Rows are points. Any point is a mix of the corners, with weights that add up to 1. It lies inside the corners' shape when no weight is negative. Say inside or outside, and name the corners with a negative weight.

Corners:
(1): [ -3 -25]
(2): [-37  -3]
(3): [54 42]
Points:
[49 38] => inside
[49 38] => inside
[11 -7] => inside
[46 36] => inside
[31  7] => outside (2)
[-28  -1] => inside

Corners:
(1): [20 41  4 -8]
(2): [11 44 39  7]
(3): [-27  49   6   3]
(4): [-15 -58  14  28]
(5): [-22 -95  31  -2]
Points:
[-15 -50  18  14] => inside
[-5 31 11  2] => inside
[-13 -52  23   6] => inside
[-23  35   8   5] => inside

Corners:
(1): [  7   6 -34 -85  30  12  27  20]
(2): [-26  -5  31  13   2 -57 -68  22]
(3): [-30 -35  21 -16 -67 -61  21 -36]
(4): [-69 -63  83  32  -4 -52 -24 -17]
(5): [-21   8  -1  83  19  11 -36  31]
(6): [ 38  21 -10 -15  36   2  52  15]
(7): [ 19 -36 -34  15  25 -23 -43   4]
(8): [-22 -74  47 -17 -54 -57  -8  28]
(9): [-16   9 -38  63  41 -28  16  38]
Points:
[-18   2  18  67  11 -35 -17  -5] => outside (1, 8)
[-31 -28  30  20   3 -40 -12   3] => inside
[  8 -11 -18  -6  21 -15   0  13] => inside
[-19 -29  -9  33   6 -36 -32  11] => outside (6)
[-17 -26   4   5 -15 -39   4   4] => inside

Corners:
(1): [ -8 -27  -1  -6 -17  -7   6 -14  19  19   8]
(2): [ 15 -31  -7  29   2  17   2  20   4 -61 -54]
(3): [  4  12  -9   9   0  33   8  30 -19   9   2]
(4): [ -2 -13  18  10   8 -21  19 -72 -49  17   2]
(5): [ -8 -34  31  19  15  18 -16 -25   4  18  22]
(6): [-31 -31  23  32 -19  -1  18  44  22  20  21]
(7): [  5  36  30   3  16 -17  15 -60   3  12   5]
(8): [-22 -26  13 -20  13   3   6  38  -5   6 -32]
(9): [-26 -30 -18  24  18 -15  -6  37  18  18  20]
(10): [ -8  11 -11  15  -3  21  -1  33  -5 -95  11]
(11): [ -1 -14  10   4 -11 -28 -20  35  -6  28 -14]
(12): [  9 -31  17   4   8 -27  13  37  22  24  33]
Points:
[ -4 -16  13   8  -2   0   7   5  -2  -3  -7] => outside (9)
[  5   1   1  17  -7 -31   1  32 -14   8  -3] => outside (1, 5, 8)
[-8 -9  4  7 -1 -5 11 24  1  0 -8] => outside (5)
[ -9 -13   1   7   1 -11   3  20  -1   7  -4] => outside (5)
[ -6 -11  14  12   8  -7   7  12  -1   3   7] => outside (1)
[ -3 -12   3   9   3 -11   8  13  -2   2  -1] => outside (5)
[ -5  -5  -5  12  -4   4   7  30  -2 -34  -9] => outside (5)
[-11 -12   7   8   2   2   6  13  -6 -14   0] => inside
[ -2  -1   1  27   3  19   3   6  18 -30  27] => outside (4, 8, 11)

Corners:
(1): [  3 -21 -21 -14 -56   8   1 -49 -10 -17 -40 -14  44  -8]
(2): [  0  55 -32  -4 -53  36 -72  55  52 -39 -22  -9 -56  69]
(3): [24 -3 20 54  3  9 11  5 36 60 44 39 -2 77]
(4): [-29  11  69  49 -54 -20  37   3  30   1 -10  65 -18   5]
(5): [ 35  31 -28 -34 -70  32 -13 -49  -8 -17 -37  31  46 -57]
(6): [  1  21 -31 -34  85 -56  11  12 -36 -12  24  31  44  20]
(7): [-65  -3 -17 -42  19 -41 -31  20 -51  21  33  29  43  47]
(8): [-18  37  -4  13 -47 -46  -3  19 -63 -47  31  31   3  12]
(9): [  5  17  22 -19   9  28 -42 -12  30  16  38  24 -23 -16]
(10): [-31  30  31  53  77 -16  -1   3  24  53  63   9  56  44]
(11): [ 35  25   0  29  18  77 -41  46  79 -51 -46  21 -27 -55]
(12): [-17  25 -14  30 -62 -45  -3  46 -70 -32 -46  33 -73 -14]
(13): [-14 -22  67  33  63 -16 -21  -3 -55  53  12  40  21  36]
(14): [-64  47  36 -24 -74  79 -12  29 -52 -18  10 -37 -21 -50]
(15): [-18 -42  69 -49  -1  34 -13  11  31  20 -52 -18  45 -78]
Points:
[ -6  17   4  -6 -18   0 -16  -1 -17  -3   2  25  10  -6] => inside
[-15  10  24  15 -15  17 -15   6  11  14  -5  13   2  -1] => outside (6, 8)
[-14  17  21  -4  19  25 -21  15  14  11   9  20  16  -3] => outside (1, 8, 12)
[ 3  0 26 26 39  4 -2  8 -2 29 27 14 10 12] => outside (2, 4, 5, 7)
[  4   4 -11  -8 -18  13  -3 -11  -1  -1  -3   7  26 -15] => outside (2, 4, 13)
[ -9  10   7  -1 -27  -1 -11   7 -11  -7  -5  23   1   7] => outside (10)
